Each point is reached from the start by the listed moves, each made 0, 1 or 2 times, or once backwards (-1), plus a little noise. Say if it took an odd or an even number of moves. Then give how often each move was made.
In the rows, zero is written as 128.

Moves:
(1): [202 150 151 120 127]
(2): [162 141 107  96 113]
(3): [135 180 130 137 124]
Start: [122 139 140 140 122]
Points:
[221 121 140  91 111] -> odd (1, 1, -1)
[162 204 120 117 104] -> even (0, 1, 1)
[120 196  76  93  89] -> even (-1, 2, 1)
[187 110 161 125 126] -> even (1, 0, -1)

Moves:
(1): [161 151 119 156 137]
(2): [114 156 126 122 136]
(3): [162 157 148 127 119]
(4): [110 119 136 145 115]
Start: [144  99 100 111 129]
Points:
[210 158 145 104 108] -> even (0, 0, 2, 0)
[227 135 148 175  83] -> even (1, -1, 2, 2)
[ 42  66  91  96 129] -> even (-1, 1, -1, 1)

Moves:
(1): [122 138 141 127 146 138 124 128 128]
(2): [121 144 123 104 126 127 126 145 111]
(3): [122 116 138 120 141 114 131 126 117]
(4): [128 128 135 128 108 113 128 118 140]
(5): [133 141 131 127 156 101 137 117 125]
(6): [ 96 108 117 141 157 140 123 104 133]
(7): [114 122 123 105 131 128 146 150 131]
(8): [118 122 128 136 119 114 128 136 135]
Start: [140 127 124 125 111 132 128 124 136]
Points:
[ 59 105 126 126 167   7 122  56 122] -> even (-1, 2, 2, 2, 2, 2, -1, 2)
[115 197 148 104 213 109 111  69 104] -> even (2, 2, 0, 1, 2, 1, -1, -1)
[ 82 160 130  66 162 135 156 121 155] -> odd (2, 1, -1, 2, 1, 1, 2, -1)
[114 105  98 175 183 107 136  20 174] -> odd (-1, -1, -1, 1, 2, 2, 0, -1)

Moves:
(1): [129 105 120 125 124 123 111 135 119 121 121]
(2): [138 138 131 144 111 109 142 119 100 109 110]
(3): [110 141 131 121 126 116 115 133 104 145 117]
(4): [113 132 122 160 147 112 125 139 130 131 134]
(5): [113 129 112 121 155 142 157 132 122 130 114]
(6): [116 142 116 137 110 148 130 136 130 109 127]
(7): [123 133 148 128 125 133 134 143 138 120  93]
(8): [145 127 133 115 103 127 138 143 120 131 137]
(9): [140 136 137 103 162 128 118 148 140 121 122]
(10): [159 126 116 135 113 136 111 125 124 151  99]
(11): [155 123 149 134 144 147 126 129 117 127 138]
Start: [144 116 131 114 120 127 129 117 146 123 139]
Points:
[243  62 103 206  53 124  99  66  76 104  50] -> even (2, 2, -1, 0, 0, 0, 0, -1, -1, 2, 1)
[135 208 144 132 215 195  88 234 160 169   7] -> even (-1, -1, 2, 2, 1, 2, 2, 0, 2, 2, 1)
[126 151  82 219 108  97 125 154 153  32  28] -> odd (1, 2, -1, 2, 0, 2, 1, -1, 1, 1, -1)
[ 98 184 107   9 114 155 130 189 122 111  82] -> even (0, 0, 2, -1, 1, 2, 0, 1, 2, 0, -1)
[234  71 221 204  71  94 142 160 112  97 125] -> even (1, 1, -1, 2, -1, -1, 2, 2, -1, 0, 2)

Moves:
(1): [141 128 144 123 132 116 136 146 105 135 103 138]
(2): [113 156 124 118 113 127 135 134 127 130 109 140]
(3): [123 130 120 116 119 130 110 114 105 148 152 107]
(4): [136 126 126 144 126 109 115 127 142 135 128 149]
(5): [130 133 139 140 130 135 127 134 128 115 141 128]
(6): [131 117 137 129 117 135 133 110 138 124 131 126]
(7): [ 98 107 134 135 120 107 129 120 118 118 114 123]
(8): [128 123 126 128 124 142 120 134 134 118 127 128]
(9): [129 130 140 128 136 127 117 120 129 125 122 117]
(10): [116 126 124 126 124 136 133 138 143 143 128 120]
(11): [147 131 125 121 120 125 124 131 130 117 126 121]
(12): [124 112 157 101 149 121 131 133 140 124 150 139]
Start: [120 133 128 132 133 126 116 121 132 118 120 124]
Points:
[112   7 214  44 115  72  96  96  91 129 142  74] -> even (2, -1, 2, 0, -1, 2, 2, 1, 0, 1, 2, 2)
[135 157 123 136  90 172 131 187  72 133 102  78] -> even (2, 0, 1, -1, 2, 0, 0, 1, -1, 2, 1, -1)
[119 115 173 173 127  58  60  54 117 113 135 124] -> even (0, 0, 1, 2, 1, 1, 1, -1, 2, -1, 0, 0)
[ 89 146 154  92  97  82  70  46 126 167 144 159] -> odd (0, 2, 2, 2, -1, 2, 0, 0, 1, -1, -1, 1)

Moves:
(1): [123 126 128 115 120 131 119 121 124 131 137 128 115 123 129 117 133 123
 130]
(2): [126 136 121 130 127 137 128 124 131 138 133 128 112 118 135 139 130 132
 135]
(3): [122 128 115 114 134 119 127 137 118 134 137 121 134 124 135 138 133 129
 111]
(4): [127 130 128 130 131 133 133 137 124 138 123 140 129 130 121 126 126 119
 124]
(5): [128 122 123 121 134 123 135 127 120 142 120 133 131 130 132 137 128 128
 121]
(6): [136 130 127 136 135 134 139 126 122 116 119 128 120 124 133 133 121 131
 121]
(7): [127 133 129 123 123 128 126 129 130 125 126 122 124 128 125 123 120 130
 116]
(8): [141 126 128 118 126 142 142 139 124 130 132 128 126 121 138 119 127 143
 131]
(9): [144 123 119 120 134 133 116 105 123 125 128 120 131 126 113 120 123 134
 118]
(10): [125 127 134 129 127 129 121 129 124 134 135 132 136 131 118 131 122 128
 114]
(11): [141 124 124 141 122 127 129 128 119 114 122 120 116 121 126 133 119 136
 129]
(12): [114 137 128 130 138 125 116 127 138 127 125 129 132 132 125 131 122 129
 136]
(13): [132 132 132 126 124 135 123 139 132 131 125 138 132 118 139 114 126 114
 133]
(14): [133 130 123 107 120 132 131 135 134 115 122 129 142 135 139 130 142 145
 142]
(15): [130 125 135 138 111 129 123 127 119 126 145 129 138 148 126 127 117 126
 138]
(16): [126 127 132 121 119 120 128 129 131 134 138 143 122 141 123 133 118 124
 114]
(17): [125 118 119 139 118 123 138 125 120 135 128 132 126 140 120 128 134 143
 128]
(18): [122 126 128 133 140 124 115 135 143 121 126 117 137 136 125 138 130 134
 122]
Start: [127 124 136 137 135 121 145 125 141 136 130 143 135 135 122 126 134 131
 139]
Points:
[249  97  55  95  76 176 216 134  51 100 127 132 116 100 181  98 139 227
 147] -> odd (0, 1, 2, 0, 0, 2, 0, 2, 2, -1, 2, -1, 2, 2, 1, 0, 2, -1)
[175 110 162  99 123 167 143 102 118 214 167 219 140 128  98  68  83 105
  92] -> even (0, 0, -1, 0, 1, 0, -1, 2, 2, 2, -1, 0, 2, -1, 0, 2, 0, -1)
[ 85 153 112 168  82 112 147 162 121 180 154 173  81 143  90 152 101 156
 122] -> odd (0, 2, 1, 2, -1, -1, 2, 0, -1, 1, 2, 2, 0, 0, 0, 1, 2, -1)
[102 141 145  84 188 103  95 196 184 151 141 109 198 104 141 112 121 105
  45] -> even (-1, -1, 2, -1, 0, -1, 2, 1, 0, 1, -1, 0, 2, -1, -1, 0, -1, 2)
[203 102  80  97 138 153 130  94 126  67  97  63 130 125 151 142 137 235
 159] -> odd (1, 1, 0, -1, 2, 1, 1, 1, 2, -1, 2, 0, 0, 2, 1, -1, 0, 2)
[108  88 150 155  32  95 143 139 118 150 149 201 137 219 111  97 139 116
 197] -> even (2, -1, -1, 1, 1, -1, 0, -1, -1, -1, 1, 0, 1, 1, 2, 1, 2, 0)
[110 110  94  81 134 123  79 135 131 195 175 128 195 144 166 153 181 114
 152] -> odd (1, 2, 2, 0, 2, -1, -1, -1, 1, 0, -1, -1, 2, 1, 2, -1, 0, 2)
[118 100 127 148 110  93 162 144 104 175 141 180 162 223  90 142  97 154
 151] -> even (0, -1, 0, 2, 2, -1, 0, 1, 0, -1, 1, 2, -1, 0, 2, 1, 1, 0)
[119 126 166 155 157 145 173 138 120 154 113 187 118 138 110 154 113 105
 121] -> odd (1, 0, -1, 2, 1, 2, -1, 0, -1, 2, 0, 0, -1, 0, 0, 0, -1, 0)
[185  81 103 107 147 130 133 106 114 116  98 109 186 136 114 109 137 198
 122] -> even (0, -1, 0, -1, 2, 0, 0, 1, 2, 1, 1, 0, 1, 1, 0, -1, 1, 1)

Moves:
(1): [126 124 129 130 137 128 126 106 129 115 130 124 125 114 145 120 112 130
 124 129 138 124 131 124 121 123 119]
(2): [120 127 137 122 127 140 130 122 125 129 131 122 123 128 142 133 134 133
 120 137 131 119 132 131 128 125 121]
(3): [122 128 135 131 128 123 112 133 119 113 129 121 132 128 126 126 131 132
 122 114 135 138 122 127 134 136 127]
(4): [133 130 122 127 122 113 122 125 133 137 120 122 134 120 129 135 117 139
 137 125 137 125 132 132 127 131 119]
(5): [125 126 123 120 134 124 128 128 119 136 123 124 132 130 126 132 127 134
 133 132 118 130 122 130 133 137 136]
(6): [127 124 124 128 135 130 135 132 128 127 117 136 123 128 134 120 130 129
 122 125 124 136 128 126 126 123 121]
(7): [121 130 119 135 128 131 131 122 132 133 134 136 129 124 126 126 122 134
 139 133 127 128 129 126 128 124 127]
(8): [124 121 129 131 129 131 131 123 126 128 127 120 128 132 118 133 131 124
 129 127 129 124 122 124 128 133 125]
(9): [125 128 131 129 133 127 133 125 120 138 127 127 123 129 129 135 119 125
 129 136 133 127 132 128 132 131 131]
(10): [127 124 129 134 128 131 126 127 120 120 128 126 118 123 130 128 126 125
 128 134 125 123 129 129 125 135 124]
(11): [126 135 131 131 132 130 125 126 131 123 129 122 135 131 122 129 121 137
 128 140 122 113 129 137 133 131 130]
(12): [120 123 137 116 128 130 124 134 131 139 133 125 136 132 118 125 131 127
 120 136 122 130 131 123 125 118 131]
(13): [129 128 126 130 127 126 135 131 127 128 121 122 129 136 122 122 133 130
 130 127 132 121 136 128 124 114 128]
(14): [129 119 131 115 133 133 128 139 127 123 123 127 118 132 123 118 131 115
 124 118 128 129 133 138 126 127 123]
(15): [132 126 133 124 124 139 138 134 127 134 126 128 120 122 122 127 132 131
 134 122 139 139 127 127 119 122 120]
(16): [131 129 136 129 127 126 136 130 118 122 116 127 129 121 132 122 125 122
 122 130 120 125 128 135 135 121 140]
(17): [121 131 139 119 128 136 128 124 122 136 126 117 130 124 133 124 124 133
 127 126 120 129 135 128 138 136 135]
(18): [119 119 124 130 129 122 121 125 131 130 125 142 128 134 120 126 123 132
 136 122 132 129 128 124 129 138 131]
(19): [120 129 124 135 127 124 125 128 128 117 125 130 137 126 123 120 135 122
 124 134 137 130 131 133 121 127 130]
(20): [128 137 128 121 119 126 117 134 130 126 135 127 137 137 124 131 114 126
 126 131 116 135 130 134 131 130 134]
(21): [124 137 127 122 116 131 117 131 136 118 131 127 132 127 132 141 125 128
 122 119 133 122 137 119 132 127 127]
(22): [132 136 133 122 130 122 130 133 124 122 124 140 140 128 127 126 139 124
 128 131 124 127 137 131 134 121 127]
(23): [126 134 129 130 134 122 133 121 130 126 128 131 114 131 127 125 124 133
 130 131 119 130 129 128 130 135 128]
(24): [134 125 125 115 124 126 132 124 129 136 138 128 132 131 123 134 128 133
 117 123 127 124 124 122 125 126 126]
Start: [135 129 118 136 134 125 131 118 131 133 121 129 136 138 130 121 141 140
 131 140 131 122 121 134 135 119 127]
Points:
[ 79 142 160  31 115 144 110 147 139 169 113 157 136 187 129 118 117 131
  83 128   7 143 153 129 200 141 199] -> odd (-1, 1, -1, -1, 1, 1, 0, 0, -1, -1, -1, 2, -1, 1, -1, 2, 2, 2, -1, 2, 2, 0, 2, 0)
[115 107  92 121 122  75 135 151 122 175  71 160 176 145  85 100 163 220
 147 115 155 181  96 141 119 100 118] -> even (-1, 1, 2, 2, 2, 2, 1, -1, -1, -1, 0, 1, 1, -1, 2, 1, -1, 2, 1, 0, -1, 0, 0, 1)
[ 96 173 106 152 106 125 127  97 181 182 118 110 139 150  86 138  97 218
 199 156  94  66 164 114 168 130 161] -> odd (-1, -1, -1, 1, 0, -1, 2, 0, -1, 0, 2, 1, 2, -1, 0, 0, 2, 1, -1, -1, 2, -1, 2, -1)

Moves:
(1): [132 126 125 118 130 125 120 114 126 132 126 132 118 133 126 115 133 133
 132 129 132 121 127 129 127 125 131]
(2): [125 135 132 123 145 128 132 128 134 130 137 138 124 126 128 117 120 126
 110 137 137 132 116 120 121 121 140]
(3): [127 128 124 139 142 122 125 131 136 119 119 138 136 131 124 124 130 132
 126 126 129 133 122 126 143 139 109]
(4): [137 127 129 128 117 133 130 130 122 140 127 122 130 133 136 130 130 129
 128 122 134 126 120 134 122 130 124]
(5): [131 122 136 113 135 123 142 132 126 124 123 119 123 118 133 124 131 118
 127 135 130 122 139 121 130 121 115]
(6): [124 126 129 125 134 125 121 121 126 127 124 135 131 132 126 127 132 130
 134 133 138 118 133 129 117 133 122]
(7): [137 136 130 141 125 123 125 132 132 119 127 140 127 132 117 124 118 124
 128 129 140 137 127 137 134 134 117]
(8): [119 139 133 127 131 123 143 126 126 132 123 132 112 134 111 119 139 129
 134 126 123 131 133 133 127 131 124]
(9): [128 129 131 128 111 138 128 126 112 119 123 141 118 131 127 133 126 127
 133 113 126 129 135 136 131 118 126]
(10): [135 117 115 128 130 128 125 128 114 129 126 134 129 129 121 129 135 123
 115 118 134 133 117 146 124 142 129]
(11): [154 131 132 124 147 136 127 121 138 124 140 123 138 137 128 125 122 129
 110 107 127 126 133 120 133 116 122]
(12): [127 130 129 141 132 119 146 131 121 139 128 134 133 137 123 126 124 135
 132 126 132 114 129 128 123 115 132]
(13): [121 124 131 120 123 126 139 130 127 128 134 138 132 134 135 127 135 128
 119 126 136 132 128 121 129 136 134]
(14): [138 121 130 134 125 129 119 130 123 133 123 119 144 125 126 135 132 131
 124 123 117 138 134 131 138 126 128]
(15): [122 138 135 132 116 123 130 116 135 107 122 110 129 120 123 151 133 146
 114 137 136 118 143 128 125 123 123]
(16): [126 121 121 118 132 118 131 124 140 126 119 141 141 129 120 134 138 127
 124 119 119 132 129 126 136 119 111]
(17): [139 123 136 118 126 131 130 137 131 132 134 130 131 116 138 139 123 133
 130 142 132 131 122 118 135 133 114]
(18): [136 121 110 123 120 131 115 135 120 135 121 137 106 123 139 131 127 130
 123 130 121 119 139 121 118 129 135]
(19): [126 132 124 119 133 119 140 123 114 117 129 124 117 127 135 132 131 124
 120 126 128 142 131 130 126 129 138]
(20): [115 135 119 127 136 128 136 137 122 137 141 131 128 124 132 138 114 121
 120 129 130 122 136 135 142 128 114]
(21): [136 127 112 123 141 132 132 127 123 138 121 117 125 134 121 133 132 124
 136 138 131 135 136 119 124 121 129]
(22): [127 135 145 120 126 136 126 138 133 119 133 116 116 142 126 128 122 131
 139 144 120 131 125 151 121 124 123]
(23): [130 131 133 113 115 129 125 131 122 126 134 121 139 130 127 117 131 147
 119 127 138 119 122 119 119 127 138]
(24): [139 135 120 141 124 123 126 125 122 136 143 118 147 134 138 130 138 128
 116 146 129 128 122 136 118 127 128]
Start: [133 130 142 130 129 113 138 112 128 130 122 119 127 122 141 117 124 120
 129 123 133 131 129 119 124 132 126]
Points:
[171 112 109 114 113  90 171 119  77  85 124 182 195 102 136 178 161 136
  22 111 187 195 123 101 157 159  97] -> odd (-1, 1, 1, -1, 0, 0, 1, 0, 2, 2, 0, 0, 2, 1, 1, 1, 2, 0, 1, 0, 1, -1, 1, 1)
[170 174 117 146 249 117 159 113 137 197 169 110  95 201 107  90  78 124
  77 121 101 126 150 161 136  56 143] -> even (2, 2, 0, 0, -1, -1, 0, 1, -1, 0, 2, 2, 0, 2, 0, 0, -1, 1, 0, 2, 1, 2, -1, 0)
[118 139 124 122 222  89 218 137 102 191 127  93  84 143 135 106 115  83
 170 159 100 122 146 138 117  95 111] -> odd (0, 0, 0, 0, 1, 0, -1, 1, -1, 0, 0, 2, -1, 0, -1, 0, 0, 0, 1, 1, 1, 1, -1, 0)

Moves:
(1): [123 125 129 130 127 123 134 131 141 130 128 127 126 137 120 120 134 128
 132 127 132 129 126 126 125 130 124]
(2): [123 147 134 141 124 126 133 135 133 122 122 124 129 125 131 132 131 121
 134 124 136 123 119 123 131 130 121]
(3): [132 124 125 129 129 129 130 124 119 137 133 133 126 127 124 130 127 125
 134 132 131 126 128 124 129 130 135]
(4): [134 124 123 140 131 126 126 135 129 130 128 125 133 125 143 123 112 124
 121 130 118 127 126 125 132 131 126]
(5): [127 126 129 133 131 123 124 125 130 126 131 129 120 126 135 138 139 129
 130 118 126 125 123 119 130 133 128]
(6): [134 125 125 127 125 121 130 132 121 130 130 118 131 127 122 132 120 137
 142 139 125 118 126 126 121 133 117]
(7): [135 129 130 139 142 118 115 118 116 131 124 146 126 129 129 130 124 129
 124 134 125 118 128 131 122 124 129]
(8): [134 130 131 133 125 123 138 127 129 134 125 127 136 129 134 128 130 126
 126 129 130 128 135 126 130 127 123]
(9): [123 132 124 123 112 130 123 125 141 130 132 123 137 128 130 133 135 122
 131 130 121 134 124 132 123 126 129]
(10): [120 129 116 123 125 135 125 130 124 142 128 128 119 136 144 128 121 137
 122 128 127 136 124 135 145 118 132]
(11): [129 125 132 136 135 123 129 131 128 124 128 119 120 126 126 132 122 125
 131 139 135 126 124 136 127 127 127]
(12): [135 124 131 119 136 127 127 126 134 132 137 128 127 129 127 134 127 129
 131 126 123 123 121 126 125 126 126]
(13): [122 125 129 124 142 120 130 127 136 135 132 136 134 118 139 129 119 132
 138 133 112 131 123 135 131 135 121]
(14): [126 125 127 135 139 119 140 139 126 122 125 122 125 121 123 127 127 125
 121 148 133 118 119 124 121 132 123]
(15): [131 138 125 122 120 122 128 131 131 134 116 134 135 134 122 123 136 129
 124 116 141 135 118 132 145 124 140]
(16): [118 132 122 130 136 135 121 131 135 125 126 121 133 122 131 126 131 128
 130 121 132 131 130 122 121 128 126]
(17): [115 125 121 130 120 140 121 127 125 131 134 135 127 133 117 128 135 134
 124 124 131 137 128 122 149 111 125]
(18): [141 127 127 124 125 127 127 129 127 131 132 133 123 122 128 127 134 126
 133 135 121 121 138 132 130 126 129]
(19): [138 131 128 133 130 126 130 132 127 130 135 137 125 128 127 128 127 135
 126 134 136 133 129 126 122 135 120]
(20): [128 126 121 128 138 123 125 118 127 122 139 128 123 124 128 125 130 128
 136 123 126 120 126 135 127 122 128]
(21): [126 121 136 134 123 131 128 128 130 132 126 137 134 125 133 131 125 128
 134 119 127 115 131 125 119 132 124]
(22): [137 132 127 138 123 131 140 126 123 115 117 128 127 124 139 132 124 127
 138 130 128 135 125 118 126 122 126]
(23): [134 128 117 123 125 135 126 137 110 125 138 126 127 136 141 129 131 119
 136 130 130 127 126 125 124 124 126]
(24): [129 129 128 123 124 123 123 128 127 126 126 131 132 127 135 124 126 132
 129 129 130 129 134 121 132 117 136]
Start: [119 129 124 135 132 132 136 124 137 135 126 134 126 126 138 126 122 138
 133 127 121 119 131 112 136 126 125]
Points:
[183 157  93 194  98 114 155 152 131 125 111 160 202 115 208  99 112 111
 210 123 135  89 148  42  85 106  91] -> even (2, 1, 1, 2, -1, 1, 1, 2, 1, -1, -1, 0, 0, 0, 1, 2, 0, 1, 1, 1, 2, 2, 2, 2)
[130 137  91 184  93 135 158 164 145  96 146 106 135 149 149 129 165 119
 182  87 167 127  99  58  86 165  83] -> even (2, 0, 0, 1, 2, 1, -1, 0, 1, -1, 0, -1, -1, 0, 1, 1, 0, -1, 2, 1, 1, 1, 2, -1)
[149 163  78 164 205  74 105 154 104 151 168 190 111 105 136 111 155 126
 176 167 182  64  93 100 149  93 121] -> even (1, 2, 2, 0, 0, 0, 2, 0, 0, 0, 1, 1, 1, 2, 2, 2, 1, 2, 2, 2, 0, -1, 2, 2)
[142 141  94 208 154  88 115 121 121  86 105 143 105 103 249 132 106 113
 172 130  78  66  96  93 113 107 123] -> even (1, 1, -1, 2, 2, 0, 2, -1, 1, 1, 0, -1, 0, 1, 0, 0, -1, 1, -1, 2, 1, 2, 1, 1)
[ 76 152  86 195 106 148 129 177 103 130 122 109 129 128 231 153 119  96
 106 142 140 127  82  45 210  74 132] -> even (-1, 2, 1, 2, 2, -1, 0, 1, 1, 1, 1, 0, 0, 2, 0, 0, 2, -1, -1, -1, 0, 0, 2, 2)
